Each row is a point. The points of each table are mixes of a few directions, plus a little noise. How many directions does each table use, and how many do they share? Where both have some left over, give the other angles between the two spaces (their principal angles), to ten degrees, smallest first.
In the rows, zero is written as 128.

First (4 x 2):
[[174 136]
 [ 66 116]
 [167 135]
 [106 124]]
Second:
[[114 205]
 [120 171]
 [130 116]
 [129 121]
 [126 136]
 [136  82]
 [139  65]]
Directions: first 1, second 1, shared 0; angles 90

First (9 x 6):
[[163 100  93 106 124 129]
 [156  94  91 127 118 113]
 [158 132  59 128  95 105]
 [134  87 125 145 129 112]
 [122 178 128 107 124 146]
 [ 54 189 175 198 117 101]
 [141  50 171 110 168 149]
 [106 185 143 123 125 141]
 [118 138 166 106 149 156]]
Second:
[[122 127  99 145  93 108]
 [136 124  78 132  85 109]
 [119  68 167 133 146 134]
 [115 118 151 138 138 128]
 [ 79 106 173 180 122 107]
 [180 207 121  57 187 177]
 [144 144 106 112 125 133]]
Directions: first 3, second 3, shared 2; angles 30

First:
[[161  56  96 140 161 165  73 102 143]
 [137  84 104 118  84 112  96 111 172]
 [124 155 155  92 117 105 134 121 142]
 [127 185 183  70 123  73 142 116 160]
 [144 121  75 170 154 178 165 169 122]
 [136 121 101 178 144 123 144 149 133]
 [120 131 154 152 164 123 113 115  90]
 [ 75 170 157 104  76 145 156 140  61]]
Second (8 x 9):
[[122 101 140 134 156 135  90 107  95]
 [125 110 122 113 148 107 111 132 124]
 [131 139 113 113 118 108 149 149 154]
 [133 153 140 153 100 162 150 118 130]
 [127 121 102  93 138  81 134 157 154]
 [129 128  93  84 132  69 148 170 170]
 [137 173 125 142  80 147 181 141 161]
 [120 100 188 193 152 214  61  49  37]]
Directions: first 5, second 2, shared 1; angles 60

First:
[[ 96 170 147  80 177  65 128 116 123 219  52 134]
 [137 108 116 166 100 158 118 128 137  67 172 128]
 [174  86 116 137  92 192 154 156 117  83 185 115]
 [117 155 146  67 171  85 147 131 112 224  62 127]
 [ 82 153 127 174 132  90  80  92 156  94 120 145]
 [102 135 121 179 116 118  90 103 152  73 145 140]
 [ 94 155 134 135 147  87 104 106 140 142  98 139]
 [141 106 116 165  98 162 121 130 136  66 174 127]
 [179  97 127  89 117 175 176 167 101 150 147 110]
 [148 125 135  81 142 132 160 148 108 181 108 118]
 [138 117 124 135 117 144 131 133 127 111 145 126]]
Second, 11 rows:
[[ 72 158 138 108 156  97 139  74 101 150  65 122]
 [167 100 136  85 131 186 185 183 111 130 145 124]
 [137 127 118 161 112 113  91 126 151 115 152 133]
 [192  84 117 117  95 187 160 169 112 118 180 110]
 [ 56 178 158 104 190  82 127 116 143 148  55 159]
 [153 111 130 112 124 158 152 156 122 126 143 125]
 [100 152 117 186 118  69  54  87 163 117 129 139]
 [148 116 112 159  99 125 101 120 137 115 159 121]
 [128 130 111 172 103 101  81  98 142 117 147 123]
 [179  90 110 129  89 172 148 139 105 120 172 102]
 [ 77 161 161  73 190 119 169 139 121 152  60 149]]
Directions: first 2, second 3, shared 1; angles 40

First, 8 rows:
[[ 85 126 131 144 203 139 111 150 101 151  77 122 132 159 190  83 165 150]
 [116 117 121 144 142 122 117 127 138 137 113 124 126 130 141 108 144 135]
 [140 103 110 152  92 104 118 104 179 128 141 123 120 104 100 123 132 125]
 [130 159 149  92 142 150 149 151  76 118 134 137 137 145 136 156 107 120]
 [198 176 161  61  34 176 167  98 105 105 200 134 122 103  63 188  67 112]
 [109  99  97 143 139  45 137 174 142  90 135 150 147 127 103 188 106  84]
 [150 149 149 113 105 183 126  93 123 149 134 114 114 123 132  97 135 153]
 [ 95  94 106 175 167 103  99 129 159 147  89 119 125 133 159  81 169 143]]
Second:
[[ 97 130 114 107 154 114 124 134 128 115 120 131 141 152 141 143 132 155]
 [ 91 159 134  75 171 166 122 119  99 130 109 122 140 173 169 121 142 194]
 [ 83  77  66 147 145   7 123 167 182  78 131 151 155 134  98 197 116 107]
 [129 112 116 144 121  99 129 136 144 119 133 133 130 118 113 141 123 109]
 [201 116 154 187  63 144 138 118 136 153 150 123  97  67  91  99 116  54]
 [123 155 147  99 143 176 127 114 101 141 119 119 127 147 155 107 138 163]
 [196 152 180 149  82 210 137  99  99 172 138 112  95  91 126  70 129 100]
 [104 123 113 117 145 106 125 136 134 115 123 132 139 143 132 145 129 142]]
Directions: first 3, second 2, shared 1; angles 50

First, 9 rows:
[[104 166  94 139 114 132 169 134 142 131 149 150 106 150 134 108 151 124
   99 151 156 100 113 148 119 110 168 114 125 182 113 130]
 [126  90 147 111 139 144  82 139 110 118 134  98 112 116  93 111 105  96
  122 132 120  80 112 165 135  98 136 154 121 112 132 115]
 [131 143 108 138  95  73 157 131 133 127 118 182 142 144 146 145 168 119
  127  55 115 214 162  85 137 169 105  99 150 109 143 156]
 [137 136 167  69 172 219  79  95 134 121 133  96 126 118  93 113  57 152
  120 192 119  68  98 177 130  97 125 158 148 130 138 125]
 [ 79 135 134 123 188 147 114 195 160 132 198 116  85 125 142  98  55  95
   99 173 164  41 108 227 137  46 206 122 116 136 140  78]
 [105 118 109 110 102 137 110 140 110 112 146 134  87 144  74  85 147  68
   82 118 134  67 100 183 135  87 166 144 131 157 123 135]
 [157  96 129 164 104 102 136 107 101 134  87  99 155 113 138 152 171 151
  168 122 118 157 138  62 113 170  90 138 100 120 105 129]
 [151 137 127 143 112  95 152 110 131 134  99 150 162 128 158 162 153 159
  156  91 112 212 160  62 127 183  83 110 138 105 133 148]
 [163 131 138 155 127 104 153 101 131 142  89 126 177 115 175 176 143 188
  179 118 114 212 161  42 118 192  71 114 124 101 125 136]]
Second:
[[ 23 158 129  59 123 173 136 160 201  94 186 202  45 176 112  50 131  65
   89 112 167  35  87 247 138  67 186 121 193 167 167 165]
 [125 115 151 127 126 124 136 114 149 124 105 134 142 124 156 142 144 153
  174 112 123 156 139  93 120 162  88 126 141 105 138 146]
 [203 117 108 177 133 101 116 116  62 155 105  71 173  99 116 171 113 152
  118 152 104 169 148  75 128 142 120 133  73 120  92  88]
 [112 135 124 117 128 136 128 135 135 124 140 138 112 137 121 113 125 113
  114 129 136 108 120 153 131 112 145 127 136 138 133 130]
 [107 125 143 116 126 133 134 125 154 120 124 145 122 134 143 123 139 133
  150 114 132 130 128 127 125 140 112 127 149 120 141 147]
 [168 137  94 154 133 119 114 137  73 146 142  93 135 117  92 134 103 112
   72 158 121 116 125 141 136  96 168 133  87 148  98  89]
 [111 114 161 118 125 128 139 113 164 118 102 146 138 129 165 138 151 157
  188 103 126 158 139  91 119 170  78 125 153 101 147 157]
 [224 106 117 192 134  89 118 105  54 161  84  58 198  87 131 194 119 176
  144 150  94 200 161  34 122 168  92 134  63 102  88  87]
 [ 77 145 125  93 126 151 131 146 160 112 160 163  85 152 115  87 127  92
  102 122 148  78 106 192 134  92 164 125 158 151 145 143]]
Directions: first 5, second 2, shared 1; angles 60

First, 8 rows:
[[137 130 129 120 129 138 138 126 127 131 142 121 133 127 129 120 127 123
  135 127 129 119 128 138 134 118 134 136 122 134 132 127]
 [151 134 131 109 132 152 154 124 125 135 162 110 140 125 131 110 125 115
  146 124 130 106 128 153 144 103 142 147 112 142 138 126]
 [ 68 111 121 177 119  67  61 138 135 110  41 175  99 136 122 175 135 160
   81 138 123 185 129  63  88 192  92  81 169  93 102 135]
 [117 125 127 137 126 117 116 130 129 125 112 137 123 129 127 137 129 134
  119 130 127 138 128 116 121 140 121 119 135 122 123 129]
 [153 135 131 107 132 154 157 124 125 136 165 108 141 125 131 108 125 114
  148 124 130 104 128 156 145 101 143 148 110 143 139 125]
 [137 130 129 121 129 137 138 127 127 131 141 121 132 127 129 121 127 123
  135 127 129 120 128 138 134 119 133 135 122 133 132 127]
 [ 91 118 124 159 122  90  86 134 132 117  74 157 110 133 124 157 132 148
   98 134 125 164 128  87 103 168 106  98 153 106 112 132]
 [169 140 133  94 134 170 174 121 123 140 187  96 148 123 132  96 123 106
  160 121 132  89 128 173 155  84 153 161 100 152 146 124]]
Second, 9 rows:
[[ 49 124 142   7 131 132 121 182  76 187  92  43 120 184 151 117 147 156
  147 184 100  25 139 146 140 137  82  62 204 122 101 136]
 [133 128 127 135 128 128 129 125 131 124 131 133 129 124 127 129 127 126
  127 125 130 134 127 127 127 127 131 132 123 128 130 128]
 [122 127 129 119 128 128 127 132 124 133 125 122 127 133 130 127 130 131
  129 133 125 120 129 129 129 128 124 123 134 128 126 129]
 [130 128 128 132 128 128 128 127 129 127 129 130 128 126 127 129 128 127
  128 126 129 131 128 127 128 128 129 130 126 128 129 128]
 [167 130 121 188 126 126 132 101 154  98 146 170 133 100 117 133 118 114
  119 100 142 179 122 119 122 123 151 161  90 131 142 124]
 [143 128 126 150 127 127 129 118 137 117 135 144 129 118 124 130 124 123
  125 117 132 147 126 124 126 126 136 140 114 129 134 127]
 [144 129 125 153 128 127 130 117 139 116 136 146 130 116 123 130 124 123
  124 116 134 149 126 124 125 126 138 142 112 129 134 126]
 [171 130 120 195 126 126 132  99 156  96 148 175 133  97 116 134 118 113
  118  97 143 184 122 118 121 123 153 164  86 131 143 124]
 [ 93 126 134  74 130 129 125 152 105 154 112  90 125 153 138 124 137 140
  136 153 116  82 133 136 133 132 108  98 161 125 116 131]]
Directions: first 1, second 1, shared 0; angles 90

First (8 x 32):
[[179 129 163  99 109 137  74 130 129 155 135 141 141 118 133 133 119 127
  155 119 155 157 154 119 146 117 132 161 133 143 173 159]
 [118 111 150  66 150 168 134 125 152 100  99 106 109 117  95 179 143 124
   80 135 128 120 161  79 187 102 144 142 128 158 175 111]
 [154 126 191 103 165 218 144 141 159 139 134 148 134 101 157 159 135 143
  137  91 164 128 174  55 202  69 116 161 147 181 169 148]
 [188 172 149 150  62  52  44 151 117 218 164 170 153 103 125  49  65 136
  178 137 137 160  83 220  20 174 105 121 129  77  90 213]
 [160 126 132 166 171 139 167 117 114 128 137 130 136 141 173 121 130 140
  136 117 119 133 148  99 134 126 114 140 110 145 135 104]
 [109 114  93 122  92  99  97 117 111 106 121 115 128 151 111 136 145 109
  140 136 128 135 119 152 126 142 151 126 130 113 132 113]
 [ 55 127  74 177 129 122 180 129 120  96 133 124 120 148 135 118 150 126
  128 124 114  96  89 150 112 134 127  88 137 106  65 101]
 [ 62 120  69 143 145  90 184 115 120  83 103  92 103 148  95 130 140 122
   69 163  77  96  97 152  98 159 135  83 107 100  85  74]]
Second, 10 rows:
[[ 71 128 104 172 107 169 147 145 131 114 153 155 139 138 164 126 160 125
  186  85 163 109 106 130 152  95 126 114 171 127  82 138]
 [116 128 123 138 123 137 132 132 129 126 134 134 130 131 136 128 135 128
  141 118 136 124 123 128 134 120 128 125 137 128 118 130]
 [119 128 125 134 125 134 130 130 129 126 131 132 129 130 133 128 132 128
  136 122 133 126 125 128 131 124 128 126 134 127 122 130]
 [ 99 128 117 149 118 148 137 136 130 122 140 141 133 133 145 127 144 127
  156 107 145 119 117 129 140 111 127 121 149 128 105 134]
 [ 17 128  82 211  89 207 165 161 133 102 177 179 148 147 197 123 188 123
  239  45 196  92  84 134 175  64 125 100 211 125  40 150]
 [ 65 128 102 176 106 173 149 146 131 112 156 157 140 139 167 125 162 125
  192  81 167 107 102 131 155  91 127 112 177 127  77 140]
 [178 128 149  90 146  91 112 113 125 140 106 104 119 120  97 131 101 131
   77 167  98 144 148 125 106 158 130 142  89 129 168 119]
 [186 128 152  84 148  87 109 111 125 142 103 101 117 118  92 130  96 130
   69 173  92 147 152 125 103 161 129 143  84 129 175 117]
 [235 129 173  48 165  51  93  97 122 153  81  79 109 110  62 133  70 134
   21 209  62 163 171 122  84 189 131 155  48 130 212 107]
 [193 129 154  79 151  82 107 109 125 144 100  98 116 117  88 130  93 132
   63 177  88 149 154 126 101 165 129 144  78 130 180 116]]
Directions: first 5, second 1, shared 1

First, 10 rows:
[[132 133 142  92 124  87 152 129 193 107 128 140 148 128 115  99 125 118
  142 172 166 136 119 130 140 106 124 118  58 105 113 117]
 [134 145 117 103 136 124 135 155 132  66 141 106 111 113 135 119 134 136
  141 147 135 139 155 127 140 153 158 142  94 178 118  97]
 [ 99 170 134 131 153 159 134  85  91 132  98 136 120 134 113 147 139 115
  185 137 121  92 110 147 125 131 134 122 127 122 132 139]
 [171  80 117 114 123 100 105 140 141 179 135 135 140 125 129 108 127 155
   71 116 136 149 154 111 151 100 105  95 122  97 135 140]
 [137 107 104 104 153 150 138 145 103 138 127 114 102 103 117 135 120 129
  124 121 123 150 137 122 125 149 137 144 126 146 124 106]
 [118 152 117 229  89  93  88 100 171 209 124 199 146 192 178 124 131 156
   66  75  90 141 128 116 119 109  69  69 249  71 129 215]
 [128 115 155 129 112 149 118 140  87  80 145  85 138 117 126 142 133 120
  138 126 127  96 127 135 124 130 155 161 120 164 145 105]
 [108 177 140 154 125 136 114 102 109  98 119 131 131 148 141 137 147 132
  160 131 117  93 132 142 133 131 139 117 140 143 135 144]
 [132 106 116 132 135 147 126 137 103 151 129 121 115 118 126 140 120 129
  113 108 115 139 128 122 119 139 126 139 154 133 131 125]
 [121  93 138  93 131 135 170 148 149 120 133 113 129 102  98 130 102  91
  140 148 150 145  91 128 104 131 132 173  90 122 116  91]]
Second (10 x 32):
[[125 126 109 147 141 121 119 109 131 157 119 153 144 146 150 142 135 130
  120 118 118 122 121 126 125 115 111 105 150  83 125 150]
 [ 98 113 158  87 116 163 181 155 117 107 132  77 101  70  81 111  80  96
  144 131 135 163 113 127 121 152 160 176  97 167 121 100]
 [105 153 150 163  86 129 134 143 147 113 141 123 113 132 131 111 109 129
  115 109 113 150 131 125 118 149 131 141 173 167 126 143]
 [150 153 131 156 108 105  93 131 141 108 140 143 128 162 147 121 156 155
  118 131 128 112 151 130 135 130 119 116 148 159 137 134]
 [159 119 102 121 159 112 100 108 120 143 119 152 149 151 145 145 163 143
  131 141 137  97 135 131 139 105 114 100 110  91 133 128]
 [110 183 172 190  46 117 118 161 164  77 159 119  98 147 135  91 116 148
  105 107 111 153 151 126 119 167 134 151 196 230 133 144]
 [120  98 120  87 159 148 156 123 109 146 115 113 131  96 107 138 111 105
  144 135 136 133 109 128 127 120 137 137  90  94 122 113]
 [ 90  99 123 104 149 158 175 122 115 162 112 114 129  88 109 138  86  91
  136 116 120 154  94 124 116 127 136 141 119  79 114 130]
 [194 145 116 132 135  89  62 123 130  98 138 151 140 178 150 129 196 174
  128 157 149  77 170 135 152 112 115 100 106 158 148 114]
 [128  91  99  92 180 140 143 105 106 169 106 135 148 112 124 153 126 109
  141 135 133 119 106 128 129 104 123 114  93  52 122 124]]
Directions: first 6, second 3, shared 1; angles 30, 40

First, 10 rows:
[[132 123 124 112 139 123  98 109 118 128 153 129 116 130 135 135 129 151
  124 117 138 137 118 138 147 132 143 118 132  77 148 138]
 [125 117 129 123 134 118 113 115 128 124 154 131 120 120 141 139 137 142
  124 110 127 131 120 141 142 126 141 118 131  87 154 139]
 [148 149 109  96 139 140  84 115 100 139 126 120 115 157 111 117 104 154
  124 141 155 146 123 120 137 148 135 130 126  97 113 127]
 [137  98 121  85  96 124  92 111  70 141 141 119  97 135  89 153 118 170
   72 120 113 124 101 200 163  97 121 102 101  70 185 114]
 [117 125 136 147 149 117 134 121 158 115 154 135 135 111 164 131 147 122
  151 109 130 131 132 111 128 138 146 128 144 112 134 148]
 [102 101 149 167 128 107 168 133 170 109 152 140 140  86 166 145 161 106
  139 100 101 114 131 132 125 111 134 122 140 135 155 143]
 [124 164 129 163 157 140 157 146 175 120 104 133 157 131 156  98 129  88
  181 146 147 135 156  54  90 162 130 158 151 192  62 138]
 [145 152 110  99 157 136  75 105 113 133 142 123 118 153 131 115 112 156
  137 131 165 153 124 108 140 161 148 129 137  79 114 141]
 [126  97 136 124  62 133 168 155  92 139  87 121 122 123  72 145 120 120
   75 144  82  97 121 191 126  73  84 120  90 184 149  86]
 [123 153 134 165 116 146 191 170 158 129  69 129 158 131 117 103 122  74
  153 162 119 114 158  83  83 130  98 157 128 249  60 109]]
Second, 10 rows:
[[114 217 126  66 157  84 182 169 141 164  82 206 175  64 140 135 118  88
  133 134 117 130 116 124  78 129 134 117 142 189  98  79]
 [127 208 112  97 150  74 135 164  90 136 109 188 108  95 113  49 137 105
  115 124 176 172 151 137 118 183 196 127 109 131  93 160]
 [127 127 133 120 135 129 135 126 145 128 136 134 138 123 139 146 130 126
  131 124 121 127 119 126 124 118 120 122 136 130 137 114]
 [127  90 140 134 127 154 132 109 164 124 146 107 148 138 148 184 126 137
  136 125  98 107 109 121 129  92  88 122 146 128 154  99]
 [141  68 125 179 106 153  77 100 101  95 167  72  74 180 110  93 141 160
  119 120 156 143 148 135 175 147 146 139 108  68 146 189]
 [132  96 140 130 138 145 125 110 166 112 167 116 134 138 153 167 139 138
  133 113 117 128 112 124 138 105 110 116 144 108 161 113]
 [127 121 137 118 138 134 139 123 159 127 141 133 147 122 148 163 131 127
  134 121 111 122 113 124 122 107 109 119 143 132 144 103]
 [125 124 115 153  94 136 118 132  78 143  80 101 118 142  90  99 107 132
  124 155 127 105 146 132 127 140 124 150 107 147  95 148]
 [138 103 121 160 115 133  90 116  95 106 151  99  80 160 108  79 139 146
  117 123 162 150 151 136 161 157 160 137 107  83 131 183]
 [120 128 131 122 121 138 148 130 140 146 101 126 160 119 130 165 112 122
  135 142  96  98 115 123 107 103  93 130 138 162 122  93]]
Directions: first 3, second 3, shared 0; angles 30, 60, 70

First (9 x 32):
[[126 119 132 143 119 123 113 168 129 128 116 119 128 135 131 111 143 126
  118 130 132 122 134 151 130 122 121  89 134 117 138 139]
 [138 152 126  83 154 123 132  99 109 159 128 134 138  90 132 136  76 111
   96 110 120 117 118 110 111 154 135 179 136 191 139 117]
 [130 136 127 113 136 127 134 110 123 134 132 132 131 119 128 135 114 125
  124 124 125 128 123 118 124 135 131 152 128 145 127 120]
 [116 102 124 175 104 142 151  99 157  75 149 134 112 178 119 143 184 159
  198 153 131 158 135 120 153  97 136 117 104  45  90 123]
 [117 105 125 169 108 143 148  98 155  80 148 132 114 170 119 145 178 155
  192 152 132 154 134 118 150 102 134 122 107  56  94 121]
 [134 137 135 111 132 110  88 207 105 169  94 113 140  98 138  93 102 100
   58 109 130  95 132 163 110 143 114  80 154 179 172 149]
 [135 138 138 111 132 109  80 223 103 178  89 110 144  96 140  88 101  97
   49 107 130  91 132 172 108 143 110  68 161 182 178 154]
 [123 125 115 134 131 150 186   7 152  80 172 151 115 152 114 178 142 159
  212 145 123 169 119  71 145 118 151 215  93  84  72  94]
 [133 138 130 113 135 123 121 140 117 147 121 125 134 111 132 122 107 116
  104 119 127 118 126 131 118 138 126 130 137 156 140 129]]
Second:
[[137 136 119 112  96 134 124 166 147 111 113 149  86 139 133  59 167 107
   90 130 160  91 186 127 126 114 119  37 124 154 134 165]
 [129 169 131 116  87 115  83 138 127 157 116 165  86 131  99  62 138 118
   92 135 176  81 205  57 108 124 151  61 164 182 121 165]
 [115  87 121 147 138 119 129 141 131 124 137  93 176 144 141 170 110 139
  149 129  92 158  79 185 126 139 115 163 106  87 141  87]
 [133 117 129 128 160 144 165 107 127 108 133 116 139 115 145 168 124 132
  152 120 106 156  87 154 149 126 119 174 112 104 128 115]
 [122 109 134 141 168 131 152  96 113 126 141 101 169 117 135 199  98 146
  168 123  90 171  61 155 139 137 127 215 117  91 126  89]
 [123 137 128 128 108 114  99 138 127 147 126 137 124 135 114 106 126 128
  113 133 141 110 153 103 112 131 136 103 142 145 129 134]
 [131 122 130 128 147 136 149 115 126 119 130 121 136 121 138 153 125 130
  142 124 115 145 105 141 138 128 125 156 120 115 127 120]
 [112  89 124 152 133 113 117 140 127 134 140  91 181 145 134 169 102 144
  149 133  93 156  80 178 117 145 119 167 113  89 138  82]
 [149 186 135  95 117 143 134 111 128 130 112 179  55 104 114  68 158 107
   97 124 181  87 200  52 136 109 144  75 154 186 111 191]]
Directions: first 2, second 3, shared 0; angles 30, 70

First:
[[129 126 123 101 152 109 138 124  70 199 140 106 180 111 125 148 108 127
  119 122  97 138 168 184 137  94 170 183  97 154 191 153]
 [111 120 116 130  91 163 115 166 200  85  75 165  49 157 177 115 123 158
  145 170 152 107 130  54 123 192 124 105 152 147 102 118]
 [156 133 125 125 172 104 155 112  86 141 165 136 163 117 128 160 113  87
  108 121 119 130 138 186 114 101 128 147 118 117 108 123]
 [120 124 125 139 102 151 118 146 181  83 100 152  74 147 151 115 133 144
  139 150 149 116 115  74 123 170 111  99 150 128  95 115]
 [142 133 133 123 157 105 141 106  79 158 163 110 178 110 105 144 125 104
  114 106 111 139 133 183 129  89 135 149 112 119 142 133]
 [ 93 120 126 136  67 169  94 161 208  88  67 139  53 154 151  89 142 182
  157 154 151 115 115  31 138 186 122  94 152 144 130 126]
 [125 131 136 117 138 110 125 109  79 179 147  89 184 108  92 127 132 130
  124  99 103 145 136 168 144  85 148 155 105 131 184 149]
 [140 139 148 133 156  92 133  80  57 167 187  78 213  96  58 128 147 102
  114  72 105 155 110 196 139  56 124 139 106 100 158 139]
 [135 126 122 149 117 149 132 145 192  51 111 177  59 153 164 127 129 118
  131 157 163 108 107  77 107 180  91  83 160 112  43  97]]
Second (8 x 32):
[[138 138 146 151 137 112 128  90 108 110 171 103 165 114  72 118 156 106
  121  85 129 142  87 148 129  91  94 100 132  88 107 118]
 [187 135 113 133 207  99 188 113  91 101 185 186 143 127 164 195  95  42
   90 140 134 116 139 205  83 118 105 138 131 104  27  96]
 [120 127 131 128 118 133 120 129 133 132 120 118 125 128 126 120 132 140
  133 126 125 130 128 117 134 130 132 127 127 134 141 131]
 [117 125 126 124 113 138 118 139 139 136 109 125 117 134 136 121 126 148
  135 135 127 127 136 110 135 139 139 133 127 140 148 136]
 [ 88 127 147 135  77 140  84 119 143 139 107  75 134 124  77  76 165 181
  150  99 123 145 102  81 161 118 130 107 128 127 190 146]
 [144 115  85  89 154 143 162 187 145 143  86 207  74 153 245 186  61 119
  119 214 128  92 207 136 100 185 174 183 123 186 110 127]
 [ 71 120 138 125  53 156  72 141 163 155  70  72 114 132  95  64 160 211
  166 113 123 142 118  52 172 139 150 121 125 155 226 158]
 [156 137 133 144 164 106 149 100 101 107 174 135 154 118 110 147 132  80
  110 108 130 132 108 171 109 103 100 115 130  93  76 111]]
Directions: first 3, second 2, shared 2
